Each row is a point. Each table stands for the endless flat space through its points: a line for two points, a plane for three, and so on. The two share one point or none. Which?

First (2 x 3):
[[85, -44, 132],
[169, -132, 156]]
Second (2 x 3):
[[110, -164, 208],
[186, -56, 92]]
They share: [148, -110, 150]

First (2 x 6):
[[-165, 191, -190, -57, 61, -198],
[-200, 227, -223, -88, 89, -217]]
Second (5 x 6):
[[185, -93, -188, 19, -32, -218],
[-263, 295, -124, -25, -90, -188],
[-65, 85, -82, 117, -18, -262],
[4, 133, -238, -58, -228, -281],
[-217, 206, -119, -61, 55, -68]]
They share: [-95, 119, -124, 5, 5, -160]

First, 4 rows:
[[-157, 164, 174, -203, -106, -20, 40, 179],
[-95, 159, 161, -97, 93, -161, 234, 148],
[-113, 240, 68, -211, 210, -242, 240, 25],
[-97, 92, 236, -75, 70, 22, 160, 177]]
Second:
[[-165, 59, 41, -174, -42, 102, 251, 145],
[-159, 158, 124, -115, -66, -11, 72, 10],
[-119, 78, 116, -194, 43, 24, 233, 197],
[-115, 259, 249, -210, 74, -208, 55, 213]]
They share: [-131, 165, 163, -173, 17, -65, 120, 140]

First, 2 rows:
[[-24, 20, -35, 5, -87, 115, -24, -90, 147, 88, -86],
[-60, 43, -25, 31, -102, 142, 0, -115, 136, 58, -128]]
Second:
[[-113, -11, 74, -172, -77, 114, 19, -87, 136, -6, -55],
[17, -75, 64, -112, -49, 302, -141, -100, 261, 104, 148],
[81, 119, -132, 133, -112, -54, -81, -169, 140, 200, -165],
[-89, 99, -58, -7, -104, -130, 49, -141, 60, 20, -219],
[131, 43, -32, 19, -106, 202, -133, -112, 227, 274, -50]]
They share: [12, -3, -45, -21, -72, 88, -48, -65, 158, 118, -44]

First (3 x 12):
[[58, 32, -71, -166, 22, -55, -79, 48, -140, 17, 60, -69],
[187, -139, -36, -145, 64, 46, 6, 31, -106, 132, 84, 6],
[16, 101, -97, -145, -5, -51, -86, 77, -123, 4, 63, -75]]
Second:
[[47, -72, -124, -122, 7, -60, -33, 28, -133, 75, 117, -76],
[127, 68, -12, -182, 47, 20, -73, 76, -113, 27, 21, -16]]
They share: [87, -2, -68, -152, 27, -20, -53, 52, -123, 51, 69, -46]

First, 6 rows:
[[86, -12, 53, -24, -134, 63, -26, 249, -21, 208, 79, -51, 112, 123, -88, -62, -320, 10],
[386, 8, 173, -263, -41, -29, 79, 248, 60, 72, -94, -73, -18, 86, -49, -141, -345, 0],
[317, -163, 15, -198, 58, -273, 157, 50, 108, -42, -232, -126, 168, -31, -62, -206, -288, -12],
[123, -27, -84, -92, 66, -217, -1, 165, -98, -57, -102, -26, 251, -25, -101, -102, -58, 15],
[353, -67, 76, -208, 119, -304, 85, 143, 47, -50, -177, -96, 115, -16, -105, -147, -318, 51],
[-38, -183, -100, 29, -179, 12, 80, 271, -20, 224, 76, -39, 347, -91, -16, -215, -109, -60]]
Second (3 x 18):
[[47, -114, -124, -120, -123, -90, 67, 114, -125, 108, 12, 43, 138, 135, 62, -90, -101, -35],
[80, -5, -24, -152, -55, -50, 17, 146, -104, 39, -43, 4, 133, 136, -55, -64, -153, 11],
[204, 131, 120, -140, 21, 46, -55, 222, 8, -41, -143, -108, 145, 64, -223, -72, -217, 19]]
They share: [140, -12, -16, -111, -66, -18, 13, 171, -41, 48, -63, -41, 147, 81, -64, -96, -149, -29]

First (4 x 20):
[[-169, -224, 124, 189, -167, 159, -65, 35, 11, 238, -104, -26, -95, -42, 161, -181, 94, 93, -278, -23],
[-302, -131, 148, 72, -54, 223, 64, 209, 88, 19, -56, -132, -95, -76, -12, -55, -97, 88, -229, -4],
[-288, -95, 173, 3, -61, 189, 103, 216, 52, -56, -17, -199, -127, -5, -92, 29, -68, 35, -121, 115],
[-159, -27, 206, 119, 79, 100, 57, 158, 17, 82, 127, -46, -161, 50, 122, -265, -96, 292, -116, 164]]
Second (5 x 20):
[[-37, -184, 239, 106, -55, 200, -138, -10, 108, 120, -97, -153, -164, -85, 5, -172, 139, -7, -69, 271],
[92, -285, 361, 216, 167, 28, -11, 139, 160, 147, -199, 19, -106, -92, 19, -331, -94, 43, -162, 628],
[-247, 111, 221, 39, -177, 83, 103, 212, -100, 195, 28, -84, -402, 124, -89, -141, 114, 21, -86, 101],
[-38, -93, 254, 20, -133, 292, -122, -14, 40, 77, -127, -193, -189, -87, -12, -133, 228, -12, -22, 151],
[-120, -48, 197, -47, -257, 237, 2, 73, -124, 54, -130, -152, -86, 25, 119, 2, 225, 55, -65, 4]]
They share: no point

First, 3 rows:
[[-192, -131, 0, -109, 50, -29, 27, 274, -89, 21, -136, 14, -36, 125, -44, -136, -63, 84, 204, -74, 162, 17, -130, -13],
[-60, -174, -58, -92, -136, -122, -156, 182, 41, -80, 98, -75, -93, 95, -10, 73, -73, 127, 160, 109, -32, 16, -115, -162],
[-204, -120, -10, -106, 12, -68, 2, 230, -95, -22, -110, 27, -7, 83, -86, -113, -93, 61, 176, -45, 148, 10, -153, -32]]
Second, 6 rows:
[[-40, -53, -64, -33, -107, -164, 27, 2, 157, -62, -98, -184, -84, 323, 1, -100, -35, 62, 51, -23, 39, 24, -219, -41],
[-123, -131, 25, -247, -112, -279, -78, 25, 182, -198, 2, -58, -107, 232, -207, 65, 173, -124, 184, -152, -57, 234, -78, -87],
[-193, -45, -88, -78, -65, -156, -111, 126, 70, -26, -6, -191, -187, 358, -137, 133, 88, 37, 27, -93, 37, 180, -208, 103],
[-158, -80, 47, -12, -140, 6, -176, 236, -34, -8, 138, -153, -150, 227, -39, 262, -125, 237, 32, 7, 10, 101, -115, -83],
[-227, -95, -98, -88, -97, -154, -199, 242, -72, -34, 66, -129, -103, 214, -153, 133, 16, 39, 105, -23, 37, 158, -134, 27],
[-158, -170, -117, -125, -147, -233, -177, 236, -119, -114, 42, -30, 61, 36, -129, -77, -62, -36, 238, 64, 19, 65, -63, -139]]
They share: no point

First, 7 rows:
[[342, 122, -269, 237, 8, 249, -110, -95, -2, 173, 153, -10, 196, -211, 143, -38, 112, 62, 242, -237, -97, -54, 304, 164],
[230, 346, -202, 47, -122, 65, -135, -62, 161, 462, 83, -98, 195, -165, 24, 205, 74, 304, 262, -245, 81, -181, 45, 62],
[187, 112, -63, 140, -140, 186, -108, 40, -174, -203, -83, 58, 7, -58, 242, -183, 82, -103, -77, -32, -50, -65, 90, 247],
[156, 329, -220, 145, -246, 165, -115, 93, -70, 219, -85, -321, 107, -272, 97, -95, 155, 38, 306, -122, 142, -98, 137, 115],
[134, 241, -178, 185, -246, -7, 29, -60, -40, 146, -202, 125, 163, -92, 53, 127, 13, 46, 161, -171, 156, -350, -243, 40],
[153, 157, -67, 120, -90, 118, -106, 10, -13, 19, -16, 7, 65, -49, 151, -19, 89, 57, -2, -66, -41, -94, -2, 171],
[262, 54, -341, 489, 128, 309, -66, -153, 66, 15, -13, -170, 212, -91, 171, -170, 96, -118, 320, -107, -213, -98, 108, 26]]
Second, 6 rows:
[[116, 232, -242, 86, -348, 252, -422, -23, 263, -10, 209, -120, -122, -272, -110, -158, 215, 192, -115, -44, 120, 84, -32, 162],
[90, 46, -170, 154, 124, -154, 178, -76, -163, 356, -35, -144, 194, -182, 149, 89, -28, 127, 365, -185, -7, -214, -96, 6],
[112, 191, -45, 302, 59, 36, 179, 18, -220, 125, -187, -65, 190, -4, 218, 173, 112, 34, 178, -125, -73, -280, 42, 131],
[150, 170, -334, 125, -135, -10, -127, -50, 94, 130, 46, -180, 70, -208, -26, 48, 132, 240, 127, 15, 142, -44, -1, 106],
[206, 122, -47, 161, -148, 97, 8, 242, -2, 165, -136, 120, 353, -22, 85, 37, 80, -53, 265, -19, -5, -136, 63, 292],
[242, 121, -148, 109, -163, 87, -29, 87, -41, 178, 4, 23, 239, -190, 131, 74, 181, 43, 202, -76, 84, -36, 141, 169]]
They share: [138, 160, -119, 166, -116, 104, -59, 29, -19, 134, 1, -48, 116, -149, 89, 17, 131, 73, 125, -110, 17, -103, 15, 144]

First (5 x 24):
[[141, -92, 104, 182, -46, -56, -153, -22, 172, -181, -133, 116, 169, 48, 101, -58, 154, -138, 91, 166, 38, 136, -127, -137],
[126, 15, 345, 197, -124, -62, -245, 39, 203, -91, 12, -29, 222, 91, 207, -85, 322, -74, 36, 341, 142, 220, -199, -20],
[96, 45, 167, 2, -114, -178, -176, 84, 94, -139, -42, 73, 229, 108, 190, -147, 184, -106, 87, 162, 98, 298, -192, -64],
[180, -221, 1, 323, 30, 44, -87, -121, 207, -253, -262, 179, 140, -13, -21, 33, 88, -206, 112, 137, -66, -8, -63, -226],
[260, -340, 234, 363, 81, 239, -110, -218, 218, -76, -326, 218, 262, -92, 93, 193, 59, -152, 13, 324, -46, -222, 75, -152]]
Second, 5 rows:
[[115, -235, 263, 214, 76, -286, -24, -260, 189, -162, 31, 331, 59, 62, 234, 115, 59, -317, -148, 72, 28, 122, -255, -198],
[309, -121, 233, 79, -168, -18, -273, 111, 40, -203, 23, 121, 75, 245, 385, -158, 203, -40, 94, 205, -11, -136, -93, -73],
[96, -134, 243, 167, -76, -161, -94, -43, 170, -252, -101, 236, 332, 137, 351, -53, 47, -103, 39, 233, 135, 201, -142, -80],
[57, -197, 93, -67, 260, -86, -91, -247, 86, -117, -101, 401, 323, 191, 267, -200, 191, -238, 174, 227, 219, 132, -1, 73],
[133, -61, 117, 66, -97, -3, -189, 88, 152, -203, -222, 102, 305, 124, 276, -186, 122, 10, 171, 256, 154, 112, -39, -57]]
They share: no point

First:
[[-226, -32, -101, 49, -58, -157, 77, 6, 28, 132, 106, -119, 132, -143, -69, 29, 182, 103, 57, 75, 59, 138, -86, -46],
[20, -194, 151, 25, -202, -163, 107, -204, 52, -12, -140, 37, 78, -95, 27, -229, 2, -29, -63, 69, 41, 60, -20, -154]]
Second (4 x 24):
[[-95, -179, -67, 35, -120, -94, 200, -73, -26, -58, -55, 65, -19, -159, 33, -152, 88, 53, -87, -2, 10, 199, 75, -100],
[-146, -116, -21, 48, -152, -155, 103, -63, 72, 32, -28, 13, 84, -142, 21, -104, 42, 69, -35, 72, 15, 137, 0, -155],
[-121, -74, 109, -44, -193, -43, -4, 90, 73, 87, 190, -74, 117, 37, 12, 20, 20, 31, -69, 81, 152, 33, -5, -340],
[-137, -99, -22, 117, -107, -302, 102, -240, 94, 98, -172, -39, 167, -242, -47, -165, 105, 62, 83, 120, -40, 117, -136, 45]]
They share: [-103, -113, 25, 37, -130, -160, 92, -99, 40, 60, -17, -41, 105, -119, -21, -100, 92, 37, -3, 72, 50, 99, -53, -100]
